Rows are points. The last column is the point's height on a tilted bowl or saddle (a function of degree 2), plus a little noise. Along how many of its main directions does it bend up, bend down or stay straight?

Points:
-23, 33, -38
19, 1, -43
-41, -49, 2
-24, -78, 36
75, -26, 55
46, 2, -16
20, -10, -40
31, 46, -20
24, 6, -41
-53, 0, -18
-14, 16, -49
Directions: 2 up, 0 down, 0 straight

Points, 18 rows:
-39, 86, -64, -67
14, -6, -34, -13
-47, 14, -30, -39
28, 24, -56, -18
9, 88, -45, -60
-4, 58, -33, -30
-10, -26, -1, -12
1, 2, -15, -8
-18, 1, 0, -9
59, -15, -11, -47
-12, 17, -53, -17
-34, 12, -5, -20
37, -20, 4, -24
-21, -23, 14, -11
-7, 19, 67, -19
-46, 72, -56, -63
28, 53, 31, -64
7, -28, 6, -10
Directions: 0 up, 2 down, 1 straight

Points (24 x 5):
51, -15, 63, -62, -46
1, 30, -14, -27, -11
10, -58, -62, 83, -95
-21, 14, -31, -28, -14
16, 7, -13, 20, 10
-40, -7, -7, 97, -76
-16, 45, 30, -29, -8
2, 8, -26, 29, 0
-5, 0, -16, -27, -3
2, 2, 18, -9, 7
26, -18, -24, 8, 9
6, 57, 16, 42, 16
-74, 21, -51, -1, -23
17, -26, 16, 39, -6
127, 9, -6, -12, 19
-40, -46, -19, -20, -19
2, -19, -9, 11, 4
0, -4, 11, 13, 9
14, 15, 36, -54, -28
30, 35, 7, 3, 15
25, -2, -64, -3, -15
-57, 30, -114, 35, -100
9, 6, 29, -1, 12
-11, 75, -9, -14, -26
Directions: 0 up, 2 down, 2 straight

Points:
-88, 22, -47, -71, -74, -14, 72
-49, -22, 5, -1, 28, -42, -12
-20, -13, 8, -43, 12, 37, 15
-25, -29, 12, -34, 18, -40, 19
-9, -8, 62, 20, 41, 4, -16
19, -48, 15, -16, -71, 0, 92
37, 19, -32, -5, 34, 8, 3
-6, 60, 45, 2, 42, -37, -13
25, 1, -3, 49, -3, 43, -28
21, -76, 29, -28, -40, 14, 76
45, 18, 10, -19, 55, -14, 29
-13, 19, 27, 33, -56, -39, 8
10, 43, 12, -13, 10, -28, -2
-8, 6, -83, -14, -32, -18, 11
8, -15, 3, 28, -57, -6, 24
-6, -92, -3, -65, 48, 38, 30
-35, 18, 3, -21, 3, 44, 7
31, -15, 11, 54, -8, 25, -29
-39, -54, 57, 5, 1, 3, 18
-23, -45, -9, -27, 54, 28, -11
58, 28, -16, 31, 18, -33, -13
23, 42, 38, -46, -21, 37, 72
12, 18, 11, -18, 28, -27, 4
38, -77, 19, 18, 32, -12, 25
48, 11, 27, -35, -35, -20, 75
17, 29, 32, -7, -16, -28, 13
41, 35, 85, 32, -17, 40, 4
-13, -31, -41, 12, 37, -14, -36
-25, 28, 9, 31, 1, -64, -29
103, 48, -28, 55, -59, 4, 47
-8, -13, -9, 14, 110, -25, -2
3, -1, 12, 32, 15, -33, -25
14, -16, -46, 31, 109, -4, -27
8, -53, -2, 25, -65, -4, 57
-60, -15, 5, -4, -13, 2, -7
-63, -22, 8, -35, 22, -62, 15
-9, -85, 43, -46, 14, -7, 59
-22, -4, 55, -13, 10, 52, 4
Directions: 3 up, 0 down, 3 straight
